Each row of a before or after table is a point. The points were changed in one or more steps. Then noise was added and the rows were shuffled. The steps act on how far a point lies along the listed directions, d1 being the first. What was done? A step turns or swaps two directions, mirrors them in a line or flattens them onto one, adds a multiple of one to another, or multiplies one. Angles are multiples of 10 degrees, from the lower direction toward the higher: turns from -170 to 170, lines from 10 to 170 but not 90. Use the fewest steps. Two steps may share a direction if one is a turn and the other turns, adds or multiplies; they go together, in the order done. Otherwise the lowest direction goes first.
(in the rows, 128 means zero)

Directions:
(1): [174 146 100]
(2): [142  74 116]
Before, 12 rows:
[[105  83 151]
 [ 99 117 170]
 [ 93  92 135]
 [ 89  99 172]
 [134 170 134]
 [114 155 114]
 [164 228 134]
 [ 95 100 147]
 [ 97  87 155]
 [140  83 134]
 [115 101 138]
 [132 180 118]]
After (12 x 3):
[[ 98 112 122]
 [120 186 158]
 [137 158 129]
 [ 98  85 135]
 [141 182 134]
 [108  96 149]
 [131 185 138]
 [125 178 120]
 [115 167 162]
 [167 155 121]
 [ 96  34 165]
 [121 174 133]]
Steps: mirror d1 and d2 in the line at 40 degrees

Directions:
(1): [154 106 184  90  94 163 131 107]
(2): [ 99  83 118 134 132 108 106  60]
(3): [100  79 103  83 118 131 113 177]
(4): [150 138  98 153  80 151  67 129]
Before:
[[145 119 157 106 114 139 150 124]
 [ 94  83 119  93 132 128 135 149]
 [130 101 152 102 145 110 164 121]
 [ 98  97 146  96 149 126 164 102]
 [139 123 114 136  91 157  97 112]
 [109 111 104 150 113 126 101 110]
 [134 153 122 149 138 146 133 132]
 [135 114 114 105 107 134 125 173]
 [101 123 125 112 147 124 126 152]
 [108  94 131  87 117 135 132 145]]
After (10 x 8):
[[152 126 168 107 111 144 147 110]
 [ 90  49 112  29  99 146 118 207]
 [118  97  93  84 106 136 119 214]
 [ 69  18 105  18 101 150 123 229]
 [140  79 178  67 119 133 162 125]
 [100  58 164  41 121 158 159 126]
 [124 131  73 155 109 134  92 135]
 [149 183 131 180 150 138 143  93]
 [ 84  96  70 138 119 116  89 155]
 [ 97  91 125  77 133 137 120 180]]
Steps: add -1 times d4 to d1; turn d2 and d3 by 20 degrees; multiply d3 by 3

Directions:
(1): [123 146 175 172 154  87 109  60 128 155 137 147]
(2): [145 184  63 165  87 125 143 110 150 149 104 138]
(3): [117 181 141 129 168 160 138 141 123  77 113 191]
Before (14 x 12):
[[111  28 231  95 178  93  98 121 115 125 154 115]
 [152  97 117 108 107 122 125 119 147 156 134  96]
 [121  92 119 103 108 118 134 127 118 137 146  85]
 [124  43 123  68 101 147 120 183 129 120 134  79]
 [115  98 169 114 144 130 135 123 133 125 151 120]
 [132 103 114 107 125 144 134 160 116 111 139 108]
 [126 122 133 126 157 108 126 123 115 127 147 136]
 [100 159 199 168 182  94 119  66 119 142 146 157]
 [102 104 209 138 161 104 105  87 107 136 151 144]
 [119 125 159 118 157 126 138 113 120 104 124 133]
 [ 95  80 208  76 188 146 115 145  98  68 153 156]
 [110 101 195 134 173  97  98  94 114 133 140 115]
 [115  76 131 112 118 103 130 139 129 113 136  87]
 [114 138 165 140 172 132 122 127 111  91 134 158]]
After (14 x 12):
[[113  84 124  72 113 174 140 195 109  98 130 118]
 [124 143 122 107 141 153 151 145 125  86 108 138]
 [115 170 125 118 168 177 143 175 110  51 115 180]
 [130  91  81 132  74  90 137 125 146 148 127  65]
 [129 116 105 106 101 150 152 153 144 123 133 110]
 [133  91  88 123  72  97 133 106 130 174 147  61]
 [143 142  86 150 104 121 133 120 131 141 126 115]
 [126  81 111  77 123 150 133 186 117 105 124  83]
 [ 91 108 167  67 182 176 141 197 103  66 144 138]
 [123 178  56  89 110 201 165 197 132  47  95 183]
 [131 122 107 109 144 126 137 152 117 117 141 131]
 [149  59  51  67  62 151 150 216 148 124 110  75]
 [160  78 113 116  84  96 118  97 150 190 143  69]
 [155 109  42 152  30 102 127 110 166 196 109  69]]
Steps: turn d1 and d2 by -110 degrees; multiply d3 by 2

Directions:
(1): [ 81 128 126 120 144 160  93 114  67 174 161  99 145  80 154  95 109 144
 139  77 186 152 166 120]
(2): [198 123 172  94 111 107 102 141  75 101 101 144 151 109 137 156 139 192
  87  82 108 103 151 108]
(3): [ 96  72  76 119 124 108  79  91 152 102 111 145  89 182 135 152  97 146
 140 101 116 122 201 118]
(4): [174 171 164 137 129 141  90 144 165  98 135  96 139 164  75  90 157 106
 152 107 159 145 195 166]
(5): [130 147 146 118 194 112  86 123 162 144  72 180  91  94  98 103 104 115
 103 137 185  91 112  95]
(6): [122  96 136 118 171 135 101 161  72 113 151 121  85 162  63 164 157 115
 164 101 126 161  72  95]
Before (12 x 24):
[[185 157 143 117 149  92  94 151 209  86  98 169 110 178  64 136 154 106
  135 137 106 102 149 147]
 [198 129 144 100 156  94  97 145 152  91  72 170 124 138  90 131 134 133
   94 109  91  94 116 109]
 [141 130 122 110 107 114 120  98 166 111  88 151 162 117 169 116  99 148
   88 129 126  91 230 145]
 [ 95  91  73 112  88 108 117  74 188 116 107 145 139 146 181 136  84 129
  116 140 121  88 218 125]
 [124 181 131 158 158 146 154 151 173 145 165 104 114 111  85  91 129  74
  162 143 175 145  94 130]
 [232 120 164 135 158  82  99 176 140  68  77 176 116 170  51 149 162 145
  103 143 112  81  84  96]
 [162 135 144 136 156 119 107 145 150  96  98 162 105 147  53 167 144 131
  133 120 126 106 114 128]
 [174 160 125 141 166 126 104 169 163  99 115 164 113 161  55 102 132  69
  144 151 139 131  97 128]
 [102 104 124 135  99 137 121 107  92 119 183  58 136 182 147 143 168 137
  174 114  97 179 159 146]
 [119 145 107 133 102 136 145 127 146 160 174  66 182 157 147 117 130 122
  138 127 130 151 199 190]
 [143 104 115 124 128  95  73 123 169  89  85 160  93 209 106 140 127 144
  118 120 131  90 183 119]
 [139 154 169 130 175 169  83 154 141 128 131 118 120 142  57 115 138 102
  154 135 175 143 150 129]]
After:
[[215 103 143 147 101  95 155 192  79  68 142 122 156 191  84 185 190 157
  128 148  52 129  57 118]
 [136 105  82 138 100 139 164 165 105 101 168 143 129 179 105 153 133  93
  158 144  66 159  69 134]
 [ 81 138  85 164 126 147 184 139 147 148 191  97 112 125 127 121 120  88
  171 154 130 156  82 132]
 [136  73 112 114  80 100 114 129 113  89 109 142 121 207 139 174 135 167
  119 115  75  99 165 114]
 [ 89  83 114 127 127 171 158 139  75 136 173 100 134 142 130 175 126 136
  167 146  95 162 105 121]
 [ 85 123  92 116 163 106 132 103 149 201 109 146 143  95 163 120  76 135
   85 154 163  97 147 126]
 [141 132 121 108  79 120 147 100 156 112  98 145 187 105 201 123  93 165
   74 131 106  86 230 150]
 [151 101  98 114  91  88 168 148 143  92 140 151 132 169 134 191 160 137
  135 151  23 123  97 143]
 [ 84 110 138 112 197 104  75 101 110 153  94 150  74 118 128 133 123 136
  128 135 160 121  97  65]
 [197 120 126 102 104 112 145 154 114  89 126 133 158 154 122 163 158 150
  114 106  42 127 110 131]
 [125 111  91 106  83 100 103  73 193 107  89 152 152 136 180 123  89 149
   94 131 135  75 248 128]
 [149 100 125 133 114 135 150 149 102  83 139 135 127 164  82 200 156 146
  151 119  75 131 104 135]]
Steps: turn d2 and d3 by -20 degrees; turn d4 and d5 by -160 degrees; multiply d4 by 0.7; multiply d6 by 1.3

Directions:
(1): [115 178 139 107 125 138 119 125  99 114  79 194 109 103 144 105 119  45
 126 109 149 110 128 163 153  98 141 207 143  85 162 131 162 130 126 131
 140 170 108  96 138  81 146 188  99 144  77  91  35 150 142 159 113 144
  75  87 148 132 133 150 175 110 118 155]
(2): [143 114 134 125  74  88 163 134 131 110 159 125 156 149 138 119  76 141
  72 172 163  97  90 151 118 115 153 111 102 123 151 124 154 121 172 166
 137 124  67 128 156 144 134 144 103 213 140 165 165 106 122 180  79  92
 120  58 196  71  87 144  99 144  85 100]
(3): [128  94 116 124  82 161 122 110 150 114  96 107 133 105 175 151  91 174
 155 155 149 163 133  92 136 176 169 105 121 146 140 110 147 156 117  51
 199 145  97  61 122 148 153 115 108  85  95 117 109  92 200 137  61 167
 107 121 119 111  74  84 132 158 171 162]
Before:
[[106 172 142 115 106 123 123 122 109  99  92 192 116 129 140 120  93  51
  104 138 176  93 130 158 141 105 169 203 112  81 185 145 167 132 147 144
  154 163  71  90 151  94 117 200  76 176  76 101  54 136 147 181  84 143
   67  60 168 103 100 156 169 133 101 151]
 [125 145 138 133 176 133 149 125 106 134 149 140  94 135 107 116 182  92
  122  90  88 117 135 146 117  93  83 159 143 113 117 152 102 102 130 178
   71 126 151 172 104 105 126 110 139 133 155 132 130 150  86 112 199  98
  137 155 102 156 202 164 118 122 111 111]
 [105 145 125 118 199 144 107 128 128 129 125 134 106 122 101 124 194  71
  140  72 109 144 137 134 119 110  81 135 144 135  87 128  95 120 109 155
   80 129 184 150 103 117 111 133 164  99 145 113 110 153  88  85 194 117
  151 176 105 180 166 149 136 103 124 122]
 [138  93 132 130  91  87 157 143 146 123 191  86 159 178 101 128 100 197
   79 171 140 109  84 132  91 125 113  77  98 169 137 147 125 112 148 169
  124  90 108 159 155 192 117 106 136 175 168 165 222 104  93 156 112  74
  135  96 168  90 107 139  74 138  92  87]
 [145 126 147 132  94 119 160 131 126 125 166 124 145 154 137 120 105 107
   84 153 149 107 110 153 125 118 151 141 115 112 127 111 141 145 149 142
  121 115 104 123 142 112 122 143 118 189 119 158 130 121 124 156 103 120
  112  99 145 112 125 134 122 141  89 125]
 [ 98 205 126 103 154 151  79 120  92 117  69 200 101 107 138 112 152  38
  153  76 132 122 137 148 163 103 132 232 163  77 151 126 162 147 108 118
  145 188 118  99 133  81 146 182 107 112  74  86  20 172 136 134 125 158
   77 111 134 155 158 163 193 102 159 181]
 [138 137 154 147 153  85 127 131 125 156 191 123 129 158  96 110 154 133
   92 117 106 106 124 154 112 108 103 112 127 137 122 127  87  95 127 192
   76 100 145 197 128 134  87 136 138 162 178 163 167 157  52 109 164  80
  151 148 131 121 160 162 111  88  82  96]
 [155 107 132 126 111 119 130 118 139 113 162  94 149 150 131 132  95 174
  104 140 124 125 114 117 112 146 140  77 120 150 126  95 140 129 136 147
  144  88 115 147 141 170 127 111 122 162 153 171 163  89 130 134 130 102
  132 111 165 102  99 130 101 145 126 110]
 [118 121 137 118  94 104 144 119 118  94 113 165 134 137 141 109  97 116
  105 152 173 102  97 176 122 100 145 144 118 104 143 127 165 128 180 148
  150 140 101 116 166 119 154 162 101 211 126 146 111 133 134 171 116  90
  107  70 183 100  84 146 135 141  99 107]
 [148  81 114 126  73 111 154 126 160 117 180  77 166 158 155 140  50 202
   84 187 160 100 102 102 111 151 152  65  99 158 129 141 141 147 157 156
  149  94 103 127 129 190 129 131 127 175 152 171 222  93 160 161  81  90
  146  94 167  75  91 116  83 166 130  83]
 [103 190 139 120 150 138 104 130  91 122  83 198 122 119 120  97 144  38
  121 104 130  85 137 185 127  74 111 214 152  76 137 151 144 139 111 155
  113 160 129 112 134  68 130 164 114 117  80  78  40 159 124 161 147 139
   98 113 135 158 178 160 192 115 109 150]]
After:
[[125 105 134 144 144 167  84 102 149 155 121  98 113 107 149 148 154 180
  177 111 101 182 167  87 130 182 133  98 141 167 117 108  90 139  72  56
  158 125 159 109  96 145 115 104 132  28 122 115 110 131 151  72 119 165
  132 203  54 151 126  88 146 112 178 165]
 [112 152 133 113  79 140 125 119 110 101  80 179 144 115 163 107  81  84
  101 155 168  93 114 172 127 101 157 185 128  86 165 135 177 157 131 122
  174 172  66  60 147  94 155 166  80 138  62  95  50 117 176 203  64 144
   78  61 175 107 106 137 175 149 115 158]
 [103 191 148 117 138 115 117 130  96 108  99 205 108 136 115 109 121  25
  101 119 160  82 135 170 141  86 143 218 122  73 173 153 154 118 141 171
  117 158  99 122 148  83 100 203  89 179  87 101  56 158 114 166 126 132
   77  77 160 123 136 173 172 117  88 142]
 [117 175 131  99  72 110 122 125 102  88  98 190 139 126 166 108  76  73
   91 141 183  93  90 166 153 102 176 204 127  78 183 115 201 144 161 143
  178 189  30  80 165 109 161 197  68 208  78 129  64 132 152 203  41 124
   62  16 219  76  89 168 155 131 119 157]
 [113 127 123 133 197 155  95 136 137 156 141  96 111 146  77 139 198 165
  174  88  75 158 152  96 108 141  60 114 145 179  94 156  77 119  72 114
   96  95 223 167 105 160 101  78 187  34 152 100 159 149  93  62 209 135
  154 221  46 195 187 119 127 104 161 131]
 [125 140 117 134 208 137 105 136 131 163 163 104 115 149  89 129 169 133
  142  88  82 110 156 104 118 119  74 115 148 149  81 169  80 131  97 176
   61  83 231 195  91 143  93 122 187  86 168 124 185 166  94  70 230 107
  180 212  70 185 212 137 123 108 151  91]
 [115  89 114 112  98 160 122 107 160  96 104 103 137 104 173 149 108 144
  136 139 161 170 117 101 125 168 151  89 115 157 121 103 140 152 123  76
  185 149  97  58 114 156 150 123 117 101 110 125 111  89 183 136  67 143
  116 115 141 114  61 101 120 155 152 151]
 [103 149 135 122 167 132 111 118 104 117  94 176 102 126 112 108 164  85
  151  97 130 118 133 166 128  93 105 171 145 103 115 140 131 124 141 139
  114 137 175 141 141  94 138 153 134 142 127 112  82 172 111 116 193 112
  123 144 118 165 147 147 165 112 126 124]
 [141 135 131 129 180 143 102 119 127 136 148 108 123 143 102 130 155 141
  145  87  83 142 145 113 119 139  99 103 148 147  97 105 109 124  98 145
  109  87 184 176 119 145 111 102 153 103 155 141 135 123 105  83 204 118
  148 178 107 163 157 135 127 119 148 122]
 [135 145 145 135 150 145 128 128 120 141 145 133 121 138 120 123 158  88
  126 109 115 129 141 141 133 119 122 160 139 111 105 117 116 146 114 126
  102 116 161 134 116  96 112 132 142 125 115 129 100 147 115 108 157 144
  124 161  86 164 168 130 145 122 117 141]
 [128  95 121 126 105 178 143  99 140 112 102 108 104 102 179 151 123 162
  157 132 122 168 140  96 130 163 144 124 129 137 136 126 131 142 119  68
  175 151 101  71  98 135 163  95 107  74 107 119 103  95 194 129  98 152
  105 140  93 126 120  98 119 168 173 161]]
Steps: turn d2 and d3 by -140 degrees; add 0.5 times d1 to d2
